Each row of a before or after table is a point. The points were changed in one or more steps. Then noise was added and the rows were shuffled. The steps act on how far a point lies along the listed directions, d1 being the first. What was done? A step turns or swaps two directions, mirrors them in a line or flattens them onto one, adds a multiple of one to another, or multiplies one. Angles are multiples of 10 degrees, from the lower direction toward the higher: turns from -170 to 170, lines from 10 to 170 but not 90. Use the fewest steps. Two steps may share a direction if one is a turn and the other turns, adds or multiplies; they go together, in the order done. Otherwise the lowest direction goes first.

Directions:
(1): [37 17]
(2): [ 17 -37]
Before:
[[  2  45]
 [ 31  51]
 [  2  25]
 [ 27  38]
 [ 28  -6]
 [ 22  12]
 [-29 -18]
 [-10 -13]
 [ -2 -61]
 [ 15 -43]
 [ 31   6]]
After, 11 rows:
[[ 27 -13]
 [  4 -47]
 [ 23  11]
 [-31 -10]
 [  5  19]
 [ 25   1]
 [ 39  43]
 [ 10  45]
 [ 33  31]
 [-12 -60]
 [-12  -7]]
Steps: turn d1 and d2 by 10 degrees

Directions:
(1): [-11  21  38  20  16  48]
(2): [ 24 -38   4  48  23  -9]
(3): [ 27 -37  13 -23 -32  33]
(4): [ 33   5   3 -36  50   1]
(5): [-32 -27  46 -18   8 -27]
(6): [ 37  31  35   8 -23 -28]
Before:
[[ 18  17 -11 -46  28   7]
 [ 16  -9 -24  13   3  50]
 [-21  34 -13 -19  30  61]
 [ 24 -32   6  23  55  32]
 [-13 -25  17 -21 -31  38]
 [-44 -12 -31  39  23  39]
 [ 51 -41  -7  29   7 -18]
 [-19 -12  -6 -24  24  31]
 [-22 -48   5  22  10  -5]
 [ 65  -7  28 -41  36  22]
 [ 33  -2  20  18 -12 -14]
 [ 19 -17  -4 -29 -10  52]]
After, 12 rows:
[[ -4  23 -10  -9  46  58]
 [ 48 -31  -9  18   7 -14]
 [-22 -17  -8 -16  24  30]
 [-11 -30  19 -12 -33  36]
 [-27 -47   5  26  -3  -5]
 [ 25 -17  -4 -26  -1  54]
 [ 30 -39   8  32  61  30]
 [ 28 -10 -25   9  18  48]
 [ 67 -11  29 -36  40  19]
 [-35 -21 -27  44  36  38]
 [ 19  19  -9 -50  30  10]
 [ 31  -2  20  18 -11 -18]]
Steps: add 0.5 times d1 to d2; add -0.5 times d5 to d4

Directions:
(1): [ 18 -23  16 -29 -35 -13 -29 -66 -19   5  21  22]
(2): [ 28  26  25 -24  -6  30 -32  19  25  36 -43  32]
(3): [  8  24 -32  58  -2   7  13 -30  -3  -7 -12  59]
Before, 8 rows:
[[-15 -38   9 -18 -21 -16   8 -13 -35 -18  58 -30]
 [-13   2 -40  75 -12   0  28 -61 -39 -14  16  27]
 [-10  -3 -13  35   7 -21  19 -44 -33 -24  25  25]
 [ -3 -15  23  -6   8  14   0  45  -3  15  10 -42]
 [ 36  67  13  43 -19  49 -22  24  31  47 -59  79]
 [-17  -1 -32  36   4  -1  30  10 -11  13   9 -31]
 [ -5  -3  19 -37 -16 -11 -27 -27  -9  11   9  15]
 [  8   1  40 -54 -11   5 -55   8  20  16 -24  -4]]
After, 8 rows:
[[-28  16 -14  14  23  -7  19  36   4  -9  -2 -16]
 [ 16  39  27  -5  18  24 -10  29  14  21 -38  34]
 [  3  29 -28  57   0  26  22  19  -1  -3  -7  50]
 [  3 -23  -8  32 -15  -2  12 -34 -29  -8  31  14]
 [-37 -17 -18  23  17 -31  15   5  -9 -46  28 -43]
 [-13 -39  63 -82 -29 -16 -24  34  -9  11  42 -94]
 [ 18   5  -3   3 -24  17 -16 -29  -5  40 -15  18]
 [ 21  36  35 -16  -7  51 -32  41  21  54 -62  15]]
Steps: multiply d1 by -1; turn d2 and d3 by -130 degrees

Directions:
(1): [-31 -18  23  33  -8 -37 -28  26 -44  58  -6  -1 -14 -29  12  -6  11 -61
  -6   8]
(2): [ 34 -35 -14  -2  37  40  -2  21 -63  -1  -4 -32   9  25  22  21 -34 -11
  49 -11]
(3): [ 25  47  -1   0 -13 -25 -31  48  -6  -5  25  34  35  46  26  40 -21 -10
 -38 -10]
Before, 9 rows:
[[-46 -20  30  23 -12 -19   7 -29  10  22 -13  -6 -30 -45 -17 -32  30 -16
    4  14]
 [-17 -35  -1  -2   8  17  35 -40  21  -7 -21 -34 -48 -37 -16 -31  24  13
   22  10]
 [-29 -47  -1  12  12  20   8 -25  -1  12 -15 -30 -20 -45 -19 -30   8   1
   33   7]
 [-17   1  12  -6  -3  -5  18 -23  28  14 -17 -10 -17 -15  -5 -17  16   5
    9  10]
 [-11   4  14  11   5  -7  15 -14  11   1   1  15   9   1  -2  -3   8  -1
   -1   2]
 [  9  -5   5 -23   4  21  32 -35  34 -27  -4  -2  -9   2 -13 -14  25  36
   11   4]
 [ -6  -7  -2  -3  -3   3   3 -24  28  -8   6  -9 -13 -14 -11 -13   4   6
   10  10]
 [ 26  21 -24 -14   8  30  17 -22  34 -42   9  -4   8   5  -7  10  -6  36
   -6  -6]
 [ 11 -65 -13  13  45  36 -16  28 -95  21  -6 -43   4   9  36   8 -25 -35
   70  -8]]
After, 9 rows:
[[ -8   6  13  12   4  -8  10 -11  10   2   5  18  12   4  -3  -4   6  -1
   -2   5]
 [-48  -4  32  22 -20 -30   2 -26  20  21  -7   6 -23 -41 -16 -29  34 -16
  -12  12]
 [-37 -37   1  14   1  10   8 -31  14  12 -12 -21 -22 -49 -22 -39  12   6
   18  10]
 [ -3 -80 -10  15  46  40  -4   7 -83  25 -18 -53  -9 -17  20 -13 -15 -28
   76  -4]
 [ -6  -3  -3  -5  -9   0  -1 -23  32 -10   7  -4 -11 -13 -11 -14   4   6
    4   9]
 [-24 -22   3   1  -5   2  34 -41  41  -7 -15 -23 -45 -39 -23 -34  33  15
    7  15]
 [ 12   6   6 -25   1  13  33 -31  38 -27  -3   3  -8   3 -12 -13  27  35
    1   4]
 [-17   9  14  -2  -7 -13  13 -19  33  15 -14  -2 -12 -13  -5 -15  16   7
   -1  11]
 [ 30  19 -23 -13   7  30  17 -21  34 -39   7  -2  10   8  -7  11  -5  33
   -7  -6]]
Steps: turn d2 and d3 by -20 degrees

Directions:
(1): [-15  -2  74 -10  46  -9  17  -4  11  20 -11   7 -22  22 -43  65  43   5
  -3 -16 -52   6 -11 -32  30 -19 -14  32 -27 -16  18 -35 -31 -50   7 -10
 -43  50 -30  11  14  14 -30  22  -5 -34 -19  -6]
(2): [-16 -26  25  25 -65  16 -19 -43  -8  22   1 -20  35  29  20   9 -37  18
 -28  33  25   7 -42  17  -7  32 -27  31 -11  29  11 -15  -5   9  -4  18
 -45  -9  50  51  47   6 -55 -14 -36 -25 -37  16]
(3): [-21 -15   3 -33   7  -9  17 -62  14  -2  18   4 -50  31  42 -26 -10 -58
   5   9  -9 -17  -5 -55 -14 -35 -11 -24   8 -18  26  54  32 -33   3 -22
  36 -33  20  39   6  10 -37  -1  40 -23 -35 -46]
(4): [ 10 -23  -1  18 -67   7  24   2  23  16  -2  41 -19   8  -1  18 -55   3
  15 -16 -11  38  18 -26  54 -20 -17 -14 -16  33 -33  -7 -27 -43  -3  37
  17 -59 -24 -25 -10 -51 -19  24  -1 -38  60  -7]
Before, 12 rows:
[[ -1 -12   8   1  -1  -3  12   2   4   8  -2   4   4   3 -12  17   6   7
  -11  -9  -5  11  -1 -20   3  -8  -3  13 -13   9   4 -11   0  -3  -2   1
  -23   8 -13  -7  -2  -2  -8  14   0 -13  12   2]
 [  6  -7  11   8  -5   1  -6 -18   2  -3  -4   3  -4  22  12  16  -9  -4
   -5   9  -1  -4   2 -20  -8  -1 -14  12  -2  -6  10   6   0   1  -3   5
  -12   4  14  25   7   2 -15 -17  -4  -4 -11   4]
 [ 26   9 -29  31 -36   4  -1  50  -1 -11  -2  15  21 -39 -12 -11 -27  24
   13  -3  16  14  20  25  18  -2  12  -7  -4  20 -33 -15 -30  22 -15  29
   13 -13 -22 -50 -26 -23  48  10 -21  22  60  25]
 [ -6 -17  -5  14 -61  14 -11 -20   9  13   5  -1  23  19  26 -12 -41  16
  -21  36  23  10 -33  24 -10  32 -17  -3   8  25  -2  -4   0  18 -11  23
  -12 -25  31  11  25  -2 -28   6 -18 -17  -2  16]
 [  3  -5   5  10 -40  -6  -2   4  -2  12   2  18   1   9   9  -5 -34  -8
   -7   5   4  13   7 -18  19  -1 -12  -1   3  11 -20  -4   2 -19  -5  15
    3 -36  -5   1  -7 -22 -10  -8   3  -3  34  -8]
 [ 28  18  17   2  24  -2  12  91  -8   3 -15  29  22 -34 -49  59  34  33
   17 -25 -34  11  17  11  31 -11   7  11   3  -7 -32 -48 -37   0 -10   8
  -40  33 -56 -58 -35 -11  40  23 -22  12  49  22]
 [ -3  -9 -41  15 -43  10 -26 -26 -24   7  -6 -17  34   3  20 -18 -34  16
  -15  30  39  -5  -6  31 -28  25  -7  13   1  30  -6   3  26  29 -11   9
   -4 -10  43  24  11   9  -1 -20 -28   5 -22  13]
 [ 27  13   1  24 -16  -9  11  58  -1  -1 -17  20  19 -35 -37  29   3  31
   20 -32 -12  21  26  11  20  11  -1  -2 -15  25 -30 -25 -24  -5  -2  12
  -10   5 -30 -62 -15 -24  34  17 -24   3  62   7]
 [-15  -5   0   1 -30   8 -13 -12 -17   6   9 -12  32  -4   7 -10 -15  11
  -11  19  28   1 -15  20 -19  25 -12  11  -2   0   9  10  15  32  -8 -11
   -9  -7  13   9  13   6  -1 -10 -16   3 -12   2]
 [  2  12  16  -1  30  -3  10  44 -15   0 -16  23 -19 -25 -39  12  27   1
   14 -21 -30  11  20 -14  27 -19   6  -5 -10 -11   4 -21 -20 -22   9  -1
    1  27 -37 -29 -18  -2  19  14   7 -11  35  -4]
 [-15 -36  -2  24 -95  22 -13 -32  -9  26  -1 -12  18  20  26  -9 -59   9
  -24  24  30  23 -28  -7  10  22 -17  15   2  35  -1 -16  -9  -5  -7  22
  -16 -48  40  39  39 -21 -53 -21 -40 -27  -7  22]
 [  1 -25   0  23 -59  16 -24 -17  -1   4  10  -2  33  20  14  -5 -35  16
   -8  21  17   5 -20  19  -2  16 -21  21  -6  33   5  -5 -11   8  -4  22
  -24 -11  23  30  24 -11 -35 -12 -19 -28  -6  13]]
After:
[[  6  22 -32  -2  27   0 -10  45 -31 -19  -8   3   0 -41  -9 -37  21  -6
   10  -4   7  -8  20  14 -13   1  22 -21  14 -13   6   7  11  26   5  -9
   24  17  -7 -25 -22  10  44  -9  11  24  23  -1]
 [-18 -37  -1  19 -92  20 -13 -39  -8  25   1 -12  14  23  31 -13 -58   3
  -25  26  30  21 -29 -11   6  19 -17  12   5  32   3 -11  -3  -6  -6  18
  -13 -50  43  46  40 -18 -55 -22 -36 -28 -13  17]
 [ 14  27 -53 -32  42  -6 -11  39 -27 -32  14  -8  16 -36  32 -44  30 -25
   11  13  20 -43   8  18 -56  -6  26 -29  50 -35   1  39  45  58 -11 -33
   20   5  12 -14 -33  28  54 -21  20  60 -13  -6]
 [-26 -13  30 -10 -18   2   1 -31  -5  15  10  -4   8  14   2  10  -8  -3
  -10  11   4   3 -18 -12  -4   5 -22  15 -12  -7  19  11   7  -3  -4 -17
  -13  -6   3  22  20   7 -26   2  -7 -21 -22 -15]
 [-15 -22  11   3 -51   9  -2 -38  15  17   7   3   4  33  30  -5 -35   0
  -19  36  10   8 -35   2  -7  16 -23  -3   5  17   9   4   2  -3 -10  16
   -9 -26  30  24  29   3 -45  11  -9 -31 -15   1]
 [ 10  17 -45 -12   6 -16  -1   3 -13 -28   9  -9   1 -27  32 -52   4 -29
   15  -2  24 -26  17   0 -51   5  11 -36  22  -4   4  53  46  30  -1 -27
   42 -18  26 -15 -12  10  35 -16  17  33   1 -26]
 [ 14  -5   9  18 -13   4  -9  -1  -1  -1  -9   6   8  14   1  22 -11  12
   -6   4   1   4   6  -6  -2   7 -13  16  -6   2   0  -8 -10   8  -3  14
  -20   8   7  13   5  -5  -6 -14 -14   0   4  17]
 [ -4 -26   1  15 -52  13 -23 -30  -1   2  14  -4  24  25  24 -13 -34   3
   -8  26  16  -2 -22   9 -10  10 -24  16  -4  26  13   7  -2   5  -2  14
  -17 -13  28  40  25  -5 -41 -14 -10 -30 -17   3]
 [-23 -23  11  -5 -23   0   0 -61  -5  23  -4   1 -11  36  13  17 -22  -9
  -11  20  -3  -2 -13 -26  -5 -11 -26  19 -16  17  12   7  16 -32  -5  -2
  -11  -5  30  47  20  12 -45  -1 -11 -38 -41 -18]
 [ -3   2 -31 -16  -1  -9   6 -26   4 -23  22   0 -29  -8  43 -58 -18 -49
   13  18  16 -25   6 -26 -28 -34   9 -33  16 -15  12  58  25   8 -11 -14
   54 -31  16   9 -15  11  15  -4  30  16  -9 -28]
 [  5  -6 -19   3  -5   0   0   7  -5  -2   1  -8  20  -8   2 -10   1   7
  -12   0  17   2   0   0 -17   6   6   5  -1  10   1   0  15  26  -5  -1
  -13   3   2 -10  -5   2   9   1  -1   8  10   9]
 [  4  -2  -9   8 -39  -6  -7   2  -6   6   5  12   5   4  18 -20 -36 -12
   -8  10  15   6   8 -12   7   3  -9  -6  10   9 -18   5  12  -6  -4  11
   10 -39   4   3  -7 -18  -4 -15   4   6  29  -8]]
Steps: turn d1 and d3 by -120 degrees; turn d1 and d4 by 60 degrees
